Each wall is flat, endless, passes through zero and stands at right angles to its row. A trip goes straight from one point to another. Which walls does it cross, in order?

Walls:
(1): [-3.0  0.2  2.3]
(2): [-1.2 -1.9  2.1]
(3): [-1.9 -1.9  0.5]
(4): [-2.5 -4.8  2.9]
(5): [1.7 5.7 4.3]
(6): [ 2.7 -2.2 -4.9]
(7): [-3.5 -0.5  3.2]
(8): [-1.3  3.0 -0.1]
Trips:
[3.5 0.5 1.0] to [ 1.0 -4.8  0.6] => 2, 4, 5, 3, 7
[-4.6  5.1  0.1] to [-7.2 -8.0  2.3] => 3, 2, 4, 5, 8
[ 0.0  1.6 -9.0] to [ 0.3 -4.2 -1.9] => 8, 3, 4, 2

Walls:
(1): [-3.0 -2.9 -5.0 -5.3  1.2 -1.4 -6.3 -2.6 -0.7]
(2): [ 2.9  0.2 -2.8  2.1 -1.9  1.7 -2.1 -5.5  4.6]
(3): [-9.5  0.0 -1.7 -3.3  7.5  1.8 -1.6 -2.6 -2.1]
(4): [-1.8  5.8 -4.4  2.9 -1.2  3.4  0.2 -5.7 -1.7]
(5): [ 5.2 -4.8  1.4  6.9 10.4 -0.6 -1.9 -3.1  1.3]
(6): [-2.9  3.2  0.0 -2.4  3.8 -9.1  3.2  0.0 -1.1]
(7): [-5.1 -2.5 -4.4  5.1  2.6 -5.2 -9.5 -2.0  5.4]
(8): [-2.6 -0.4 -1.0  2.1 -1.8 -3.4 -1.9 -3.4 -0.1]
(9): [-1.1 -0.5 -6.2  1.5 -6.4 -5.8  3.4  4.8 -4.9]
Trips:
[ 0.7  0.1 -0.7  6.4  1.5  2.6  2.3  4.2  0.0] to [-1.2 -3.5 -6.8 -3.6  4.3  0.6 -2.3  0.5 -1.4] => 7, 3, 1, 4, 6
[-0.2 -3.5  0.7 -3.9 -2.9  2.9 -4.2 -4.0 -3.5] to [-7.0  4.3  1.0 -3.2  2.0  8.2  3.4  4.7  0.3] => 8, 2, 1
[-2.1 -1.6 -1.1 -4.8  2.0  1.8 -1.6 -4.6  6.7] to [ 4.0  2.4  4.0 -0.2 -0.6  1.5 -7.6  5.0 -1.9] => 4, 8, 3, 2, 1, 7
[ 6.5  2.5  2.5  5.7 -2.9  3.6  4.1  7.1  1.2] to [-4.0 -1.2 -1.0  4.3 -4.6  5.7 -4.5 -3.5  2.1] => 2, 5, 4, 9, 7, 8, 1, 3

Walls:
(1): [-4.0 -3.0 -3.6 -3.2  1.5 -1.0  2.1 -4.8 -1.5 -1.5  1.5  0.6  1.5  2.5]
(2): [-5.6  7.4 -3.3  4.4  0.9 -3.2 -2.9 -7.1  4.8 -8.4  0.2  1.2  2.0 -8.3]
(3): [ -2.3 -10.0  -1.2  -2.3  -2.5   5.1  -0.2   1.8   2.8  -0.6  -3.3  -5.1
   1.5   0.8]
(4): [-6.6 -3.6 -6.3 -1.6  5.9 -4.1  3.1  5.7  1.7  2.9  6.9 -3.7 -3.9  1.0]
(5): [-6.7  2.3 -3.4  2.2  0.6  0.7 -0.4 -3.1  1.0 -3.2  0.1  9.7 -2.7 -3.4]
(6): [  4.5  -3.8   1.2  -1.9  -6.1   0.1  -0.4   1.5  -2.9  -5.7  -4.3   6.1
 -10.0  -3.0]
(7): [ 5.2  1.6  2.0  2.1  0.5  6.6 -6.1 -1.8  5.1 -1.6  7.1  1.3  5.0  4.9]
(8): [-2.3  5.4 -3.7  3.6 -1.6 -1.7  8.4 -3.8 -2.3  1.6  0.6 -5.0 -1.7  3.4]
(9): [ 0.8 -1.1  2.7  4.8 -1.6  3.1 -3.3 -1.6  1.6  1.8 -0.3 -2.6  1.7 -0.5]
Trips:
[-0.7  5.1  0.7 -6.2 -4.1 -4.8  0.0  3.3 10.1 -5.3  1.8  5.7  6.7  3.5] to [ 3.0 -3.5  4.4 -2.2  6.8  2.8 -3.6 -3.5  5.7  4.1  5.4 -0.2 -2.7  3.4] => 4, 5, 2, 9, 3
[ -0.2  -1.0  -1.0   6.8  -5.0 -10.4   2.6   1.9  -2.8   1.5  -3.6  -3.1
  -6.2   0.2] to [  3.0  -0.7  -2.6   6.4  -7.8  -4.1   4.9 -11.5  -5.0   3.9   3.0  -0.3
   2.4   5.4] => 9, 1, 4, 6, 7
[-0.7 -3.3  1.1  1.5 -5.8  1.2 -6.3  0.2  0.0  6.9  0.1  2.7 -0.9 -3.4] to [-12.8   4.7   0.9   5.1   2.2  -2.2   1.0   4.5  -2.2   8.7   3.5  -1.3
  -7.4  -3.5] => 7, 4, 3, 6, 8, 2, 9
[-1.3 -3.3  5.1  0.1  6.9 -4.3  0.4 -2.1 -5.1  2.1  3.6  1.2 -5.6 -3.2] to [ 0.7 -3.3 -5.6  2.0  3.9 -0.8 -2.9  3.6 -1.6  2.3 -0.4  5.4  0.9 -1.5] => none
[-1.4 -2.0 -0.5  5.4 -2.6 -1.6  0.7 -4.7 -4.8  2.3 -3.1 -2.7  5.9  4.8] to [-1.2  0.1 -3.1 -5.0 -1.2  3.1 -1.6 -2.9  3.0  3.0 -1.7 -5.7 -4.2  5.4] => 7, 4

Walls:
(1): [-1.8 -6.5  2.0  3.2  5.1 -4.9 -0.5  2.2  2.7 -2.7 -5.0 -6.6  6.3 -1.6
  1.2  3.1 -0.3  4.9  1.4  0.4 -0.9 -2.4  2.6  5.9]
(2): [ 5.9  3.2 -1.2  1.1 -3.4 -6.8 -2.1 -5.0  1.3 -6.6  5.1  0.0 -2.2  2.4
  1.5 -3.2 -1.0 -1.7  4.3  5.3  1.3 -0.6  2.9  4.6]
(3): [ 3.3  5.3  0.0  3.3 -2.0  2.3 -1.2  3.2 -0.4  3.0  1.5  3.6 -4.5  3.4
  0.4  4.0  0.7 -0.6  1.5 -2.4 -4.8 -6.7  6.5  1.3]
(4): [  1.0  -5.2   1.5  -2.1  -0.5   4.2   2.9   1.8   2.8  -0.9  -1.3   8.2
   3.1   8.1 -10.7   5.2   5.0  -3.4   1.1   0.0   6.2  -1.5   3.9  -0.8]
(5): [-4.8 -3.0 -0.1  3.9 -1.7  0.7 -2.5  0.3 -0.6 -6.0 -8.8 -1.9 -1.8 -5.6
  6.7  2.2  5.2 -0.8 -1.2 -5.1  1.3  2.8  0.3 -2.6]
(6): [ 1.6 -1.6  1.2  3.7 -1.3 -1.8  4.1 -3.2 -1.3 -4.6 -3.6  1.0  2.8  3.5
  1.0  3.0 -0.6  1.4 -1.8  3.7  0.1  2.0 -5.3 13.6]
Trips:
[-2.5 -0.9 -1.5  1.0  4.5  0.3 -2.9 -1.5  3.5 -2.4  0.8 -0.6 -2.3 -4.3
 -2.0  0.7  3.4  3.0 -5.4 -1.7  2.6 -5.1 -1.5  3.7] to [12.0 11.0 -4.5  5.4  4.4  4.4  4.1  0.1  0.7  1.4 -2.0  2.3  4.4  1.8
  1.7 -2.8 -1.9 -1.0  4.1  1.0  2.1  1.8  3.6 -1.8] => 3, 2, 5, 1, 4, 6
[-1.0 -4.2  0.0 -7.5 -2.7  2.0 -6.3  7.1 -2.7  0.0  4.5  2.0 -9.0 -0.7
 -5.7 -1.5  1.0 -2.7 -2.0  4.0  1.3  1.8 -2.2 -4.3] to [ 1.7  0.9  3.7 -3.6 -4.4 -4.5  7.0 -4.4  1.4  5.6 -2.2  3.3 -2.5 -1.2
  1.1 -4.1  3.5 -2.7  1.1  3.6  5.0  4.6 -3.3  3.1] => 2, 6
[-0.2 -1.5 -1.7 -2.3  0.8  0.8  1.5  0.4 -0.7  2.2  0.6 -6.7  1.8 -3.1
 -2.2 -3.4  0.1  2.2 -1.6  4.9  4.8  2.2  1.2 -1.1] to [ 5.7 -0.2 -2.5  0.7 -6.1 -2.3 -0.8 -1.3 -4.7 -5.1  1.3 -3.8 -1.7 -5.1
 -3.3 -1.4  2.4  2.7 -3.2  3.7 -5.2 -1.2 10.0  2.7] => 2, 3, 6, 5
[ 6.4  0.6  8.5  3.2  4.7  3.3 -0.4  1.3 -1.8  4.8  2.3  2.3 -4.8  0.8
  1.0 -2.2  6.3 -2.2 -5.6  0.2  1.2  0.7 -2.1 -0.1] to [ 3.6  1.1 -1.7 -0.4  4.2  0.7  3.3 -0.9  4.9  0.5  1.7  1.9 -2.0  6.9
  2.4 -0.3 -6.8 -6.5 -0.1  5.6  2.7  3.1 -0.9  0.9] => 6, 2, 3
[-1.8 -1.7 -2.2  1.4 -0.7 -2.7 10.7 -0.7 -4.8 -3.5 -6.1  7.2 -1.6 -3.6
 -5.2  0.6 -0.4  0.5 -3.2 -0.5 -0.6  9.1 -1.2  0.1] to [ -6.0  -9.8  -6.8   1.6  -3.4   1.5  -2.2   0.5  -2.1  -7.3  -2.4 -12.1
  -0.8  -3.1  -7.6   3.6  -7.1  -1.4  -0.8  -0.7  -2.9  -4.5   0.1  -6.4] => 1, 6, 4

Walls:
(1): [ 5.9 -2.5  1.6 -1.4  0.0 -2.3 -7.6 -2.2  5.2 -2.6 -1.6 -8.4 -1.3 -1.0
 -0.3  2.3  8.1 -5.0 -4.6 -2.8  1.8  4.0  9.8 -0.2  3.5 -2.7 -1.2 -2.9
 -0.4 -2.8 -1.8  0.1  7.5 -3.7  4.2  0.5  2.2  1.6  1.4 -0.5  2.6 -3.2
  0.1 -1.0 -2.2 -2.2 -4.4  2.1]
(2): [ 2.2 -7.2 -2.6  0.0 -7.5 -1.2  4.7 -1.0 -6.4  0.9 -0.9  4.6  4.8  8.1
  3.0 10.7  2.8 -7.4 -0.1  0.2  3.2 -6.9  3.5  2.2  5.8 -1.0  1.7  2.0
 -0.4  3.7  4.0  4.5  4.6  0.5  2.7 -2.9 -5.0 -0.8 -2.3  0.3  1.6 -0.9
  0.1 -0.5 -3.3 -1.9  3.7  7.5]
(3): [-0.9 -5.5 -2.3  3.6  6.9  4.7  5.1  1.1  2.8 -2.2 -0.8  2.8 -3.3  4.8
 -0.1 -8.0 -0.2 -0.1 -3.3 -0.3  2.1  6.6 -3.8  2.1  1.7  2.3 -1.4  0.7
  1.2 -0.8  3.4  0.1 -2.2 -0.8  4.0  9.4  0.2  4.5  1.7 -5.2  7.8  3.8
  6.0  2.3 -4.2 -4.4  0.7 -1.2]
(4): [-4.4  7.6 -4.8 -8.2  2.4  0.9 -2.5  0.2 -1.0 -1.5 -2.5  3.7 -4.3  3.8
 -2.4  0.1  1.0 -4.8  2.1 -0.7  3.9  0.3  4.4 -5.4 -2.5 -4.8 -5.6  3.6
  9.3 -3.4 -6.3 -6.1  8.7  5.2  4.4 -1.8 -3.6 -3.0  1.1  0.2  1.9 -2.8
  3.3 -9.0  1.2 -7.6  1.2  1.8]
(5): [-1.9  0.7  2.5 -1.0 -0.9 -5.7 -0.9  0.4 -2.5  2.4 -1.5 -2.0 -1.6 -2.2
  1.2  4.1  0.5  2.6 -1.8  2.4 -0.8  6.3  3.1  3.2  6.9 -3.6 -1.6  3.7
  0.6 -3.0  1.1  6.3 -0.8  7.2  2.1  0.3 -2.8  1.7 -0.5 -1.2  7.4  3.1
  4.0  0.4  3.1  6.8  5.3 -1.8]
(6): [ 8.3  0.6  2.3 -5.0 -3.6 -4.4  5.0 -0.3  1.3  3.0 -3.1 -3.5  0.5  1.0
 -5.9  0.0  3.1  2.0  7.5  5.5  1.3  5.8  7.7 -0.5  2.5 -1.6 -4.2  5.2
  4.0 -0.3 -3.7 -0.4 -3.4 -4.0 -5.4  1.6  0.4  0.7  3.8 -0.1  2.1  1.8
  8.6  2.4 -3.2  0.0  3.4 -2.9]
(7): [-7.3 -2.1 -2.3 -6.4 -4.6  2.8  0.0  1.3  3.6  4.3  6.3 -6.7 -8.5 -3.2
 -1.9  1.1  1.4 -4.6  4.8 -0.8  0.5  0.4 -3.1  1.8 -1.2  2.2 -2.8  2.5
  7.3  4.2 -4.7  1.1 -9.4  3.9 -4.4  3.4 -5.2 -1.4  6.1 -5.5  1.6  5.1
 -2.8  2.4  2.0  2.1  5.6  7.5]
(8): [ 2.8  1.2  3.3  2.2 11.9  1.3 -5.4  0.4 -5.7 -1.0 -4.6  3.1  0.3 -2.2
 10.7  7.6 -1.2  1.4  5.0 -2.1  2.2 -6.9  1.0  3.1 -2.6 -1.3 -7.3 -5.0
 -1.2  0.8  1.0 -7.3 -1.6 -8.1 -0.3  4.8  1.8  0.1  1.6  1.0  0.9 -1.0
  4.2  1.9 -4.3  1.6  3.7  2.9]
(9): [-4.2 -1.7 -1.4 -5.3 -7.1 -1.3 -1.1 -1.9 -2.9 -5.4 -3.2  1.3  3.5 -0.2
 -1.0 -1.9 -8.3  5.2 -5.8  9.4 -8.2 -2.2  5.3 -7.6 -4.7  2.0 -1.2  0.7
 -1.3  4.7  0.1 -2.1 -4.8 -6.2  3.2  4.2  3.1  5.7 -9.0 -0.5 -0.6  4.6
  4.4  2.8  8.3 -8.1 -0.8  2.7]
Trips:
[  7.0  -5.3   2.2  -3.2  -0.5   0.0  -3.5   4.0   4.3   0.0 -11.2   5.0
  -5.0   2.6   1.9   1.7  -1.6   4.2  -0.7   1.5  -2.5  -3.0   0.9   1.6
  -8.0   3.1   3.1   3.1   9.1   7.1   0.8  -5.2  -1.9  -2.9   2.2  -0.4
   3.3  -0.4  -0.7   3.5   3.0   7.6  -1.0   0.2   4.6  -2.9  -3.4   5.3] to [ 4.8  2.3 -9.1 -0.9  5.1  2.2  2.6 -2.3  7.2  0.1  5.8 -4.0 -0.1  3.3
 -7.1  7.2  0.0 -4.8  2.3 -1.9  0.4 -7.8  2.6 -0.8  0.9 -0.9 -4.7 -5.7
 -0.1 -4.8 -0.2  1.0 -3.9 -1.2  0.0 -4.0  1.4 -0.2  0.9  4.8  1.6  6.2
  0.1  4.5 -2.7 -4.4  5.5 -3.7] => 1, 9, 3
[-1.0  5.8  1.1 -1.9 -2.5 -4.6 -5.5  1.9  2.9 -7.6  1.1 -2.2  3.6 -1.5
  0.5  6.0 -0.5  1.0  3.4  0.3 -4.3 -0.4  2.6  6.0  3.4  5.3  1.6 -0.4
  4.5  2.9  0.3  0.6  7.5 -1.5 -2.9  3.5 -6.3 -3.0  5.7 -1.1 -5.0  0.3
  4.6  1.0  4.5  8.4 -5.1 -2.5] to [ 0.9  1.8 -1.2  1.9  2.7 -2.2 -1.7 -1.5 -2.8  4.1  5.7 -0.6 -0.6 -7.0
  3.5  3.0 -0.2 -2.2 -3.3  8.9  1.3 -7.2  5.5 -0.1  7.6  0.2 -0.7  0.9
 -4.3  3.4 -6.0 -3.9 -7.2  2.8 -1.8  3.1  2.1 -4.0 -6.9 -6.2 -3.7 -0.6
 -1.3 -1.3  2.9  2.3  0.2 -3.0] => 9, 1, 6
[ -1.5  -1.7   4.7  -0.2   0.4  -4.4  -6.9  -1.9  -0.7  -8.8  -5.4 -11.3
   3.2  -0.9  -2.8  -2.4  -0.6  -1.9  -1.7  -4.3   1.9  -3.8   3.7  -3.1
  -1.8  -4.1  -0.2  -5.3   3.0   2.2   1.0  -4.3   0.7   1.7   6.2  -2.3
   0.0   5.2   2.5   5.0   2.7  -4.3  -1.3   3.2  -4.6   2.5  -5.0  -5.1] to [  6.6   4.2  -1.7  -4.6   2.9  -8.9   0.1  -1.8  -8.5   0.6   1.7  -0.3
   0.4   3.7  -0.2   2.8   2.7   1.8   2.1  -4.2   4.9  -8.8   5.7  -7.4
  -0.8   6.8   1.4  -6.4   5.5   1.6   1.4  -0.9  -2.4   5.3  -3.3  -6.3
  -2.9  -6.0  -4.5 -10.1   0.7  -6.1  -1.7  -1.5  -2.0  -5.5  -6.4   7.6] => 2, 9

Walls:
(1): [ 4.1 -2.1  4.2 -2.5  2.9  9.3 -5.7  1.3 -2.6 -0.7  8.0  2.4  4.3 -1.2
  5.7  1.9 -4.6 -2.7 -1.0  4.3  0.9  5.4 -0.1 -1.2  4.0  2.9  8.9 -3.7
 -1.8  0.6 -0.1 -4.0  5.2 -4.9 -0.5 -1.1  9.7 -1.5 -1.5  1.5 -7.0  0.9
  1.5 -2.6  0.5  3.9 -1.3 -5.4]
(2): [ 6.3  8.5  5.1 -1.3  3.4  4.1  0.4  2.8  6.5  6.5  1.9 -4.2 -5.9 -0.6
 -0.4 10.4  7.1 -4.0 -4.1 -9.1  3.9  5.2  9.9 -2.9  1.7  1.4  0.9 -2.6
 -0.9  2.6  3.8 -1.9  0.4 -3.3  3.7  7.1 -4.6 -3.8  1.8 -3.4  2.3  0.5
  3.1 -0.9 -0.4  3.3 -7.6 -3.9]
(3): [-8.8  5.3 -6.8  0.0 -4.7 -1.1  0.3  1.7 -1.5  6.1 -0.2  1.8 -2.4 -2.7
  7.7 -1.4  1.1 -2.8  4.0  2.0 -2.6 -1.7 -1.9 -1.3 -6.5 -1.9  0.1  0.8
 -0.1  1.9  4.1 -2.4 -5.7  0.5  6.5 -1.6  0.8 -1.7  4.7 -0.8 -0.4 -2.8
  2.1  2.6 -9.2  6.8  1.3 -3.8]
(4): [ 5.7 -2.1 -3.1  1.9 -6.1 -3.1 -1.3 -3.0  0.6  7.7 -4.3 -4.8 -3.2 -1.0
  2.6 -1.9  1.2 -9.8  4.3 -1.4 -5.8 -4.6 -0.1  1.5 -1.2 -0.6 -6.3 -2.8
 -3.4 -1.4 -7.0  0.6  1.3 -3.5  0.1  4.2 -5.2 -2.6 -2.2 -2.8 -3.8 -4.9
 -5.3  3.1 -0.7  0.8 -0.5 -0.1]
(5): [  4.3  -3.5   1.3  -0.1   1.2   1.2  -0.2  -7.9  -6.6  -7.4  -6.0  -0.8
   3.9   1.9   6.0   0.7 -12.2   3.1  -0.9  -4.7  -5.2  -5.4   0.1  -1.2
  -0.4  -3.3   3.5  -4.2  -3.4   2.0   1.3   1.7   0.6  -3.1  -4.0   3.1
  -2.7   2.4  -5.9   3.0  -0.5   2.0  -0.5   5.1  -6.8   3.6   2.2   1.6]
(6): [-10.4   1.6   2.7  -2.9   1.0  -6.3  -4.2   6.8  -2.0   1.4   5.7  -0.9
  -0.9  -2.9  -4.1   1.9   6.0  -2.9   5.5  -2.1  -3.3   9.7  -2.0  -4.8
  -1.5  -4.4   2.2   3.1  -2.8  -2.4   5.2  -1.2  -2.3   3.4  -2.8  -6.6
   9.2   0.5  -1.1  -2.0  -9.5  -3.8   2.8   4.8  -1.4   2.2   0.8  -0.4]
(7): [ 1.8 -0.1 -0.1 -1.3 -7.1  3.1  0.5  4.2 -5.2 -3.7 -4.2 -1.0 -1.8  5.9
  0.2  3.0  0.9  0.2  2.7 -0.8  1.2 -9.1 -4.1 -2.2 -8.3  0.0  2.3 -5.5
  0.1 -1.7  0.2 -3.3  2.2  1.8  1.4 -4.3 -5.2  8.0 -3.2  4.9 -2.3 -0.7
 -1.7  1.4  2.2  4.9  3.6  2.7]
(8): [-1.3 -1.7  1.8 -9.8 10.9  0.4 -4.5  6.2  2.7 -1.5  3.5 -2.0  2.3  3.9
 -1.2 -4.4 -1.4 -5.1 -2.2  3.6  1.4  9.0 -0.3  3.2  6.2 -0.5  0.6  0.4
 -5.4 -4.5  8.0 -5.6 10.9 -3.5 -4.2 -2.1 -3.6 -0.5 10.9  5.1 -0.5  1.2
 -2.6  3.3 -0.5  2.9  0.9 -0.8]
(9): [ -3.5   0.1  -5.0   3.2  -4.3   5.3  -1.1  -4.3   4.8   1.1   0.8  -1.5
  -3.8   3.3  -0.7   4.0   1.0   1.8  -2.7   5.6  -2.6  -1.9   2.5   5.8
  -4.2   0.0  -5.0   3.2  -0.4   3.3  -8.5   3.4  -2.9   2.3   0.7   0.7
   4.9  -7.6   3.2   5.1   6.0  -2.1  -2.5 -13.5   4.5   3.5  -1.8  -2.7]
(10): [-4.3  3.1  5.5  1.3  3.5  0.0 -1.4  3.5  0.7 -1.3  2.9 -4.8  8.4  2.0
  1.8 -2.2 -0.3  1.6 -1.2  2.9 -0.4 -1.4 -1.4  1.5 -4.3 -4.7 -3.4 -1.3
  1.8 -5.0  3.4 -3.3  6.0 -2.6 -6.3  2.1 -1.3  4.8  2.2  6.9  0.6  4.4
  8.4 -1.7  3.2 -1.4  0.8  1.8]
(11): [  3.5   8.8  -4.1   2.5   7.8  -1.9  -6.8   2.7  -0.2  -0.5  -2.9   1.2
  -3.3   8.0  -1.4   5.3  -2.8   4.6  -1.9   3.0  -5.4  -2.3  -1.0 -10.3
  -3.5  -2.4   0.9   0.7   2.3   1.2  -4.3  -3.9   2.0   7.1  -7.4   2.1
   0.0   0.6   3.5   3.9  -1.0   3.0  -5.6   2.6  -5.1  -3.6  -3.2  -1.9]
Trips:
[-2.9 -5.1  6.8  5.3 -1.1 -6.2 -0.7 -0.8 -4.4  3.1  1.1  4.3 -4.4 -4.4
 -2.3 -2.4  3.3  7.4  2.9 -0.9  4.0  3.2  5.6  0.8 -3.9  1.0 -2.5  5.0
 -4.6 -1.6 -4.6 -1.7 -9.3 -1.2 -2.6 -3.4 -1.5 -4.6  4.3  6.0  0.6 -1.2
 -3.8  6.1  1.6 10.9  3.6 -1.0] to [  6.9   2.8  -5.6   4.0  -4.8   3.9  -1.7   5.3   2.2   6.4  -3.5  -1.4
   4.9   0.7  -0.3   2.0   2.2  -9.6  -5.1  -2.1   2.8 -10.5  -1.3  11.3
   1.4  -5.6   4.1  -1.1  -1.4   4.0   6.5  -4.5   3.9  -3.7   6.8  -0.8
  -3.7  -6.6   1.5   4.8  -9.5   3.2   4.1   0.1   5.0   6.7  -4.6  11.2] => 7, 2, 8, 6, 10, 1
[ 1.3 -3.5 -0.6 -2.1  0.3 -2.1 -1.1 -3.2 -0.6  0.4  4.2  0.4 -2.9 -3.6
  1.8 -5.0  0.8  1.6  0.2  0.6 -4.0 -1.3 -4.5 -5.8 -3.5  6.6  0.5  2.7
 -6.2 -1.9  1.1  1.7  1.2 -2.1  3.9  1.6 -1.6 10.0 -6.1 -5.6  8.7 -3.1
 -7.5  1.4  2.6  6.7  3.0 -2.0] to [ 3.7 -2.1 -2.6  2.2 -5.3 -5.3 -3.0  1.1 -6.9  4.1  2.2 -0.7  5.3 -3.2
  0.2  2.2 -2.2 -2.2 -2.4 -7.8 -6.2  2.1 -1.8 -7.0 -3.2 -3.5  2.9 -1.1
 -6.2 -3.0  0.6  6.9 -6.7 -1.2  6.5  2.4 -2.8  2.7  3.2 -3.4  0.5 -0.6
 -1.6  0.3  5.0 -1.3 -0.5  2.0] => 6, 2
[-6.9  2.4  2.3 -3.8  2.7  1.0 -4.5  1.3 -8.4 -3.0  1.8  6.5  0.5  4.0
  0.4 -3.9 -7.3  2.9 -2.5  4.5 -0.9  4.2  5.4  1.1 -2.3  2.6 -3.4 -0.1
  3.3 -1.4  1.6 -6.8  5.8 -2.3  2.9  3.3  4.3 -1.2  0.7  1.0  7.5  4.4
 -6.6 -2.8  5.4  0.6  0.0 -7.9] to [  3.1   3.9   7.9   4.7  -4.7  -2.4  -4.7   2.4   3.3  -7.7   6.2   5.7
   2.7  -1.7  -2.3  -5.2   1.0   7.7  -2.1  -1.3   1.9  -6.0  -1.5  -0.9
   2.2  -1.2   0.8   1.4  -0.1   0.8   0.3   1.8   2.3   6.4  -3.0   4.4
  -4.4   1.6  -2.7  -0.5  -1.3 -11.8  -6.2   2.3  -7.5   2.8  -5.7  -0.9] => 5, 9, 7, 8, 10, 1
